Each row is a point. The points of each table are mixes of a few directions, plus a little noise. Count the directions of each table, and those that both share. Where both have some left over, give the other angles between the two spaces (their principal angles), to ten degrees, smallest first.

First:
[[-18 -38 -10]
 [ 29  60  16]
 [-12 -25  -7]
 [ -1  -3   0]
 [  3   5   2]]
Second, 5 rows:
[[ 20  41  11]
 [  1   2   0]
 [-28 -58 -15]
 [ 12  24   7]
 [ -5  -9  -2]]
Directions: first 1, second 1, shared 1

First, 8 rows:
[[ -5  -7  28  19  20  14]
 [-10 -11  37 -12  30  -2]
 [  4   6 -27 -18 -18 -13]
 [-10 -10  24   6  23  23]
 [  5   8 -36  -4 -24   6]
 [  0  -3  24  18  12  -5]
 [  0   1 -10  -7  -5   4]
 [ 15  16 -41  -1 -38 -27]]
Second:
[[-14 -10   4 -19  17  33]
 [  3   2   0   4  -3  -6]
 [ 14  10  -4  18 -17 -32]
 [-26 -19   7 -34  31  60]
 [ 12   9  -3  16 -14 -27]
 [ 11   8  -3  15 -14 -27]
 [  0   0   0   0   0   0]]
Directions: first 3, second 1, shared 1

First (10 x 9):
[[  2   2  -1   0  -6  -2  -1   1   0]
 [-14 -13   3   3  31  11   3  -2   1]
 [-26 -25   5   5  60  21   5  -4   2]
 [-14 -13   3   3  31  11   3  -2   1]
 [-19 -18   5   4  43  15   4  -3   1]
 [ 24  22  -5  -5 -55 -19  -5   4  -2]
 [-13 -12   3   2  29  10   3  -2   1]
 [ 22  21  -5  -5 -51 -18  -4   3  -2]
 [ 21  20  -5  -4 -49 -17  -4   3  -2]
 [ 15  14  -3  -3 -34 -12  -3   2  -1]]
Second:
[[-23 -22   5   5  53  19   5  -3   2]
 [ 15  14  -3  -3 -34 -12  -3   2  -1]
 [  4   3  -1  -1  -8  -3  -1   1   0]
 [ 16  15  -4  -3 -37 -13  -3   3  -1]
 [-26 -25   5   5  60  21   5  -4   2]
 [-23 -21   5   5  52  18   5  -4   2]
 [  7   7  -1  -1 -16  -6  -2   1  -1]
 [ 22  20  -5  -4 -49 -18  -4   3  -2]
 [ 21  20  -5  -4 -49 -17  -4   3  -2]
 [-12 -12   3   3  28  10   3  -2   1]]
Directions: first 1, second 1, shared 1

First (10 x 12):
[[  4   1 -12  13  14   1   3  13  -8  11   4  12]
 [  2 -18   5 -13  -2  21   5  -9 -14  -5   1 -31]
 [  8  15   9  19  13 -21  -1  17  19   1   9  40]
 [ -4   7   6  -6 -13  -9  -4  -8  10  -4  -7  -3]
 [  0  -1  -7   2   3   2   1   3  -5   4   0   0]
 [ -5   1   9  -4  -3  -6  -4  -7  19 -16   4  16]
 [-12   5  -7  -6  -9  -5  -6  -9  10  -6  -6   7]
 [ -9  -5  -8 -19 -24  11  -1 -18 -20   8 -18 -51]
 [ 15  10  15  12   4 -13   3  14   1  10   3   4]
 [  1 -15 -11   2  17  19   4   4  -9  -3   9   5]]
Second (11 x 12):
[[ -9   1  -2  -6   2 -15  34   8  -1  -3  15  -4]
 [ -7   1  -1  -4   2 -10  24   5  -1  -2  11  -3]
 [  9  -1   2   6  -2  14 -32  -7   1   3 -14   3]
 [ 10  -2   2   6  -2  16 -35  -8   2   3 -15   4]
 [ -1   1   0  -1   0  -2   5   0   0  -1   2   0]
 [  7  -1   1   5  -2  12 -29  -6   1   2 -12   4]
 [ 11  -2   2   8  -3  18 -40  -9   2   4 -18   4]
 [ -9   1  -1  -6   2 -14  31   7  -2  -2  14  -3]
 [ -2   0   0  -2   0  -3   8   2   0  -1   4  -1]
 [-16   2  -3 -11   3 -27  60  14  -2  -5  26  -6]
 [  8  -1   2   5  -2  12 -27  -7   1   3 -12   3]]
Directions: first 4, second 1, shared 0; angles 80
